Each row is a point. To make a cloud, some directions were put in groups of two or more. Within a group, all points are equally far from the middle, so they leave a hole (a ring in 2 directions, a hollow ball in 3). The other directions are filled evenly. Then the cloud was stretched, turned, moved and blurred a little. Count the holes, and give their numbers of directions, smallest first.

Cloud:
[[ 18  36]
 [-46 -32]
 [ 17  12]
 [-57   2]
 [ 26 -11]
 [ 26  -2]
 [-11 -40]
 [ 24   9]
 [-56 -28]
 [-70  -9]
 [  3  12]
 [ -9 -70]
 [-30  11]
 [ 37   5]
 [-24 -38]]
Holes: 0

Cloud, 19 rows:
[[ 22 -45  14]
 [-17 -39   0]
 [ -7 -46   3]
 [ 13 -53  -4]
 [  0 -45  14]
 [  6  27 -38]
 [ 13  44  21]
 [ -7 -20  87]
 [ 50  -1   0]
 [-27  44  23]
 [ 39  19 -19]
 [ 32  29  49]
 [-26   1 -34]
 [ 48  -8  11]
 [-32   2 -17]
 [-14 -22  82]
 [-41  -7  36]
 [ -4  47  19]
 [ 33  27  36]]
Holes: 1 (2)

Cloud:
[[-32  10 -35  -9]
 [ 46  27  17 -26]
 [ 42 -23  18  53]
 [ 23  57 -29 -28]
 [-33  -7 -62  34]
 [  2  38  18  -3]
 [-19 -69  22  38]
 [ 34 -43  37  23]
 [-37 -11 -10 -27]
 [-25 -39 -23   5]
 [-31 -10 -45   3]
 [ 22  25  22  26]
 [ -3  28  65 -13]
 [-31 -14 -43   1]
 [ 51  31 -16  -6]
 [ 24  27  19  22]
 [ 16  35 -39  72]
 [-42  -8 -30  43]
 [-10 -49   5 -24]
 [-35  16  33  20]
 [ 21 -50 -33  21]
 [ 33 -37  50  50]
 [-17  32 -32  39]
 [ 34  17   0  59]
 [ 39 -35 -14 -23]
 [ 41   8  29  13]
 [-31  19 -25  30]
 [ 33 -44  36  33]
 [-38 -21 -31  25]]
Holes: 1 (2)

Cloud (83 x 8):
[[ 36  25  13  -2  77 -13 -23 -15]
 [ 26  -6 -59  39   0 -13   0  -4]
 [ 16  26 -13 -35 -16 -44   5 -69]
 [-17  10  60 -37  10  25   4 -30]
 [-52  14 -55 -20 -17  -4 -39  -4]
 [ 19  17  41 -27  -1  28 -80 -31]
 [ -5  -2  -1  22  59 -46  -4 -47]
 [ 48   9 -10  -2 -10 -71  -9  26]
 [ 68  12 -20   5  -5  11 -20  27]
 [ 60  35  -1  -3 -27 -52 -13  -9]
 [ 38 -54 -20  -9   1 -27  55 -11]
 [-14  -4  15  53 -19  23  16  36]
 [ 11 -23  57 -54  14 -12 -60 -20]
 [ 38   2 -34   4  -8 -69 -16  18]
 [-62 -15 -17  27  12  42   1  14]
 [  0 -51  -6 -42  16 -24 -52  10]
 [-23   7  23   1 -40 -57 -50 -44]
 [-11 -41  -5 -50   1  20  55 -38]
 [ 25   2  31 -42 -31  44 -11 -11]
 [-35 -19 -27  30 -59 -18 -22 -35]
 [ 29 -11 -33  41  34 -27  -7 -27]
 [  8 -61 -26   6  13 -49 -16  -2]
 [ 73 -38 -25  -7  -9 -19 -25 -22]
 [-13 -11  39   0 -39 -41 -36 -69]
 [-61  21 -23  25 -23  38  -7  -2]
 [-30  35 -63  -3  16  28  -6  11]
 [-29  78 -26  -8   5   4 -19  35]
 [  2  49  34   6  56   2 -32 -37]
 [-16 -38  -4 -17 -33  52  -5 -43]
 [-39  47  -8  56  23 -17 -36   9]
 [ -6 -81   3  34 -39 -29 -16  -1]
 [ -1  17   2 -33 -39 -53 -51  17]
 [-23  39 -30 -32  35 -15 -18  38]
 [-29 -63   8  -2 -38 -20   7 -30]
 [ -7  63  -6  46 -30 -17 -20  11]
 [ 36 -24   3 -31 -64  12  47 -17]
 [  7  34 -31  -1 -40   7  20 -62]
 [ 40 -30 -46 -18 -29  22 -30   4]
 [-19 -16   7 -37 -14  45  23  35]
 [-12  48 -29  26 -50 -24 -26 -17]
 [-15 -33  10  58 -39  21 -33 -27]
 [ -2 -49   9   6 -13  62 -35 -69]
 [ 25  19 -45 -35 -15  -8 -10 -63]
 [ 32 -22 -30  16  29 -40  32 -45]
 [ -6 -45 -10  55 -28 -21  31  32]
 [ 24  11  11  20  21  12 -69  39]
 [ 19   2 -31   0  -1   5 -60 -79]
 [ 41 -22  -5 -69   9 -19 -10  -7]
 [ 25 -38  30 -66  22  26   1  -9]
 [ 11  58 -49  -2  26  19 -10   8]
 [-21  -6  41  50   4 -57 -14 -44]
 [ 49  37  -2  13 -35   7  11  54]
 [ 49  17  14  -9  64  14 -31   2]
 [ 31 -27 -33  35  12  28  -6 -57]
 [ 49 -42 -39  -7 -15  26 -36 -26]
 [-23   4  -8   5 -49 -47  66 -18]
 [-13  26  43  23  57 -38 -30 -37]
 [-52  -8  31   3 -58 -49 -36 -12]
 [  2  22  20 -17  17 -60  27 -64]
 [ -9  43  22  39  20  11 -20 -40]
 [  5 -15 -26   8  41  18  -6  58]
 [ 34  -2  -1 -68  29 -30  -2  -6]
 [  9 -34   5  38  30  11  51 -26]
 [-33 -28 -30  41 -46 -43 -16 -27]
 [ 45  43 -33  -6 -21 -26 -16 -41]
 [-13  49 -14 -36  14  15 -23 -49]
 [ -4 -29  51 -38 -30  25 -42 -30]
 [ 43  -6 -65 -10 -36  19   0  35]
 [-53  16  -2  22  18 -14  62   6]
 [-43   9 -56  17  20  33  29  35]
 [ -8  -8  29 -27 -55  -5  14 -47]
 [  9 -36 -31 -11  -8   3 -48 -87]
 [ -8   3 -35   3  51 -34   5  38]
 [  7  -1  33 -37   7  46   9  18]
 [-21 -22  29 -31  -7  43  -4  20]
 [-16  44  11  22 -36   5 -57 -13]
 [-25  50  20 -42 -26   1 -11  16]
 [ 25 -31 -43  41 -13  14  21  -7]
 [ 22 -44   9  22 -61   2 -14   9]
 [  6  14  43   7  19  22 -19  35]
 [ 46 -14   8 -52 -48 -14   7  12]
 [ 15  71   0  31  21 -31  31   0]
 [-50 -13  54 -12  -9 -26 -33  38]]
Holes: 2 (3, 3)
